Every row gives one point. Each copy is the shape, with its points in the same order, turned, moved and blurred by noise. Say if it was mirrored as well.
In the rows, zero is written as 100.

Shape (7 x 3):
array([[ 19,  68, 123],
       [ 41, 103,  99],
       [134,  91, 103],
       [ 74, 118,  89],
       [116,  72, 130],
       [ 74,  79, 113],
       [107, 152, 109]])
Copy 1 (7 x 3):
array([[ 15, 114, 129],
       [ 44, 120,  95],
       [127,  80, 113],
       [ 74, 114,  76],
       [101,  71, 135],
       [ 69, 103, 122],
       [ 97,  69,  52]])
Copy 1 is: mirrored
Copy 2 (7 x 3):
array([[124,   5, 110],
       [ 85,  38,  99],
       [120, 126,  75],
       [ 80,  75,  84],
       [148, 104,  93],
       [126,  67,  90],
       [ 62, 116, 108]])
Copy 2 is: only turned
Copy 3 (7 x 3):
array([[ 88,  45, 163],
       [ 93,  49, 116],
       [104, 141,  95],
       [ 97,  72,  88],
       [111, 132, 130],
       [ 94,  90, 133],
       [138,  92,  62]])
Copy 3 is: mirrored

Shape (8 x 4):
array([[ 90,  62, 158,  40],
       [ 59,  57, 122,  73],
       [107, 108,  89,  95],
       [148, 114, 100, 134],
       [ 55, 113, 143,  36],
       [158, 105,  61,  96],
       [128, 118,  88, 104],
       [157, 147,  78, 146]])
Copy 1 (8 x 4):
array([[112,  14, 137,  71],
       [128,  24,  83,  83],
       [130, 103, 101,  81],
       [ 94, 139, 114, 109],
       [174,  27, 138,  82],
       [ 99, 144, 109,  55],
       [120, 123, 110,  87],
       [110, 176, 114, 112]])
Copy 1 is: mirrored
Copy 2 (8 x 4):
array([[104,  47, 157, 126],
       [ 56,  71, 142,  98],
       [ 94,  99,  77, 103],
       [139, 137,  71,  85],
       [ 77,  77, 137, 168],
       [124,  88,  34,  92],
       [121, 111,  66, 105],
       [140, 156,  33,  98]])
Copy 2 is: mirrored

Shape (14 x 8):
array([[107,  77,  63,  48,  12,  93, 156,  66],
       [160, 121, 101,  76, 149, 130,  77, 119],
       [162,  79, 115, 124,  90,  89, 110, 145],
       [ 90, 111,  59,  81,  90,  68, 152,  32],
       [ 78,  79, 106, 115,  77,  62,  77, 130],
       [ 82,  75, 120, 155,  82, 119,  62,  95],
       [158,  80, 104, 120, 115, 111,  86,  96],
       [ 76,  97, 159,  78,  58,  78, 178,  54],
       [166,  46, 150,  90, 135, 145, 116, 141],
       [167,  78, 138, 109, 111, 169, 102, 142],
       [105,  90,  71, 134, 126, 111, 107, 160],
       [121,  85,  77, 109, 129, 129,  60, 140],
       [127, 100, 132,  49, 110, 107, 120,  52],
       [ 72,  30, 101, 139,  95,  80,  73, 105]])
Copy 1 (14 x 8):
array([[137,  64,  66,  22,  93,  29, 141,  87],
       [112, 117, 111,  96,  87, 142,  33,  71],
       [127,  83, 118,  85,  28, 112,  67, 134],
       [143,  74,  56, 104, 136,  69, 148,  93],
       [ 69,  99, 128,  95,  67,  79, 119, 144],
       [ 58,  68, 129,  93,  59, 142, 142, 115],
       [118,  65, 121, 103,  58, 132,  75,  90],
       [177, 118, 114,  58,  89,  83, 195, 110],
       [151,  83, 173,  52,  60, 152,  48, 107],
       [125,  88, 139,  42,  43, 172,  53,  98],
       [ 85,  85, 102,  84,  92, 136,  59, 163],
       [ 65,  84, 122,  88,  88, 137,  47, 110],
       [156, 108, 123,  81, 106, 103, 118,  52],
       [ 66,  49, 155, 106,  83, 100, 131, 142]])
Copy 1 is: only turned
Copy 2 (14 x 8):
array([[152,  60, 168,  61,  52,  59, 163,  37],
       [169, 133,  41,  82, 148, 109, 100,  75],
       [170, 107, 117, 119, 139,  73, 120, 128],
       [ 86,  88, 126,  82,  97,  37, 139,  12],
       [ 93,  98, 126,  87,  97,  70, 103, 144],
       [ 95, 128, 111, 136,  73,  95,  79, 123],
       [157, 111,  75, 124, 117,  75,  88,  91],
       [ 87,  48, 185, 106, 126, 113, 133,  36],
       [186,  67,  60, 144, 137, 138, 119, 110],
       [195, 118,  70, 145, 119, 139, 124, 105],
       [117, 130,  69, 113, 110,  76, 157, 134],
       [145, 129,  44,  89, 102,  86, 107, 129],
       [133,  66, 110,  85, 122, 111,  93,  29],
       [ 88,  75,  94, 125,  62,  63,  88, 137]])
Copy 2 is: only turned
